Each wall is flat, endless, passes through zero and stands at right angles to its row. A trip goes straight from one point to another. List the walls that it crosses, first one first.
(in the rows, 128 means zero)

Walls:
(1): [165 178 152]
(2): [129 116  94]
(3): [135 134 132]
(4): [127 132 146]
(5): [163 109  71]
(6): [146 109 101]
(7): [162 132  86]
(8): [117  97 145]
(9): [ 98 139  85]
Trips:
[135 130  94] to [163 108 129] -> 3, 9, 1, 8
[104 106 147] to [ 74 126 149] -> 9
[159 131  97] to [139 130 112] -> none

Walls:
(1): [140 121 149  83 112 119 153 154 107  73 112 117]
(2): [122 132 179 142 162 124 136  79 123 100  85 155]
(3): [ 97 101 119 135 167 160 124 163 114 129 105 154]
(4): [125 181 134 116 141 185 123 170 114 122 142 123]
(5): [135 102 211 110 117  75 181 129 110 127 112 142]
(6): [118 184 134 150 152 106  96 155 138 128  89 211]
(7): [140 158 171  60 150 156 133 106 132 157 102  90]
(8): [138 122 154 167 116 180 123 140  94 136 126 206]
(9): [139 154 181 164 113 115 177 152 168 135 112 104]
Trips:
[132 145  73 145 160 123 102  96 130 169  78 135] to [126  75 167 109  91  99  93 112 128 104 138 132] -> 7, 3, 5, 6, 1
[151 146 143 117 128 201  91 160 153 150 137 178] to [126 144 138 181 136 116  94  83 128  89 159 142] -> 2, 7, 3, 4

Walls:
(1): [ 70 180  88  54 144  80 116 132  94 136 101 127 145  94 101  96 193 100
 130 167 110  99 150 119 137 173 148  98 128 103 126 128 105 128 146 123
 117 150 155 119 154 147 111  83 139 148 131 173]
(2): [ 95 147 149 123 121  63  78 107  92 119 136 196 173 153 147 136 162 135
 122 149  73 150 157 109 123 133 142 110 184 102 115 134 101 143 121 152
 136 158 127 164 139  97 162  97 154 139 152 135]
(3): [132 131 105 179 137 125 155  62 136 120 172 127 126 149 118 120 162 143
 153 135 169 136 102 120 181 138 114 156 160  88 159 104 144 146 146 162
 116 124 104 135  69 116 118 109  96  95 121 128]
(4): [154  94 137 136 148 113  83 164 102 148 136 115 121 122 117 142 121 188
  84 151  80  98 163 151 106  43 102 162 136 188 118 193 110 114 201  87
 172 196 206 105 117 127 179 141  71 114 107 135]
(5): [ 78  92 185  88 136 108 192 128 168 126  98  72 116 114 178 174 145 100
 129  96 151 156 169 128 161  91  78 155 158 138 119 122 142 107 120  97
 143 133 118 137 130 176 163 112 151 159 104  71]
(6): [131 114  95 120 133 124 161 155 102  60 128 109 165 123 122  95 155 130
  89 120  77 182 151 170 160 103 203 153  93  97 130 172 116 112 130 174
 125 112  59 144  64 116 165 151 119 119 138  83]
(7): [168 166 153 100 147  94 102 127 106  86 140 135 125 106 124 127 230 200
 150 111 140 122  76 129 140 182 150 116 155 163 141 149 131 117 144 152
 155 104 148 178 136 153  75 147 182 178 153 128]
(8): [111  95 118 112 137 108  82 151  84 166 107  75 150 121 222  94 135 129
 180 127 133 168 118 120  91 118 110 164 135 121 134 130  62 142 180 146
  81 125 161  83 116 141  97 175 133  92 150 113]
Trips:
[142  88 157  89  50 135 145 187 112  92  91 132 189  91 116 189 168 122
 104 166 132  65  97 162 165 197 146  76  75 107 169 149 132 149  97  92
 150 123  71 144 123 166 129 122 139  82  42 173] to [145 130 177 191 125 101  53  85  50 179 143  77 198 112  69 177 165 134
 110 143  87 126 115 125 102  68 128 195 157 169 131 169 137 112 117  83
 126  94 159 112  78  74 216  90 115  86 113 106] -> 4, 2, 7, 1, 3, 8
[108 134  93  84 168 168 180 120  99  99 139 124 151 162 115 186 147 175
 136 162 165 187  99 151 120 142 121 130 137 106 130 125 121 113 107 118
 105  74  85 120  98  93 141 136 138 137 124 125] to [128 122 145 124 156  86 121  96 153 118 149 112 132 108 162 206 160 121
  91 207 140 125 167 149  97 104 155 160  31 179 137 147 135 125 131 122
 167  93 136 134 157 199 161 104 113 156 137  89] -> 3, 4, 1
[177 143 128 191  72 162 130 146 108 124 148 160 174 119 150 133 103 224
 141 120 124 151 127 106  99  91 129 153 131  68 123 129 172 147 135 144
  92 119 117  79 135 148 115 114 132  53 130 156] to [117 140 139 140 150  91 121  94 160 137 148 165 106 129 123  90 123  87
 171 133  84 163 144 151 129 115 155 128 123 123  95 185  86 121  38 150
 169 169  74 143 142 115 159 128 112 149 120 106] -> 2, 4, 8, 3, 5
[110 110  93 126 165 108 134 110 124 212 123 128  93 157  99 124  97  86
 119 152 148 124 101  87  93 154  99 167 154  73 127 122 122 171 167 117
 140 169 190 135 166 148 113 164 107  75 180 112] to [136 127  93 114 125 104 110 115 154 102 160  95 167 175 128 157 144 159
 122 121 133 143 182 120 102  98 190 144  88 169 130 101 155 171 165  56
 144 108 150 139 133 197 105 146 123 144 125 150] -> 3, 7, 5, 6
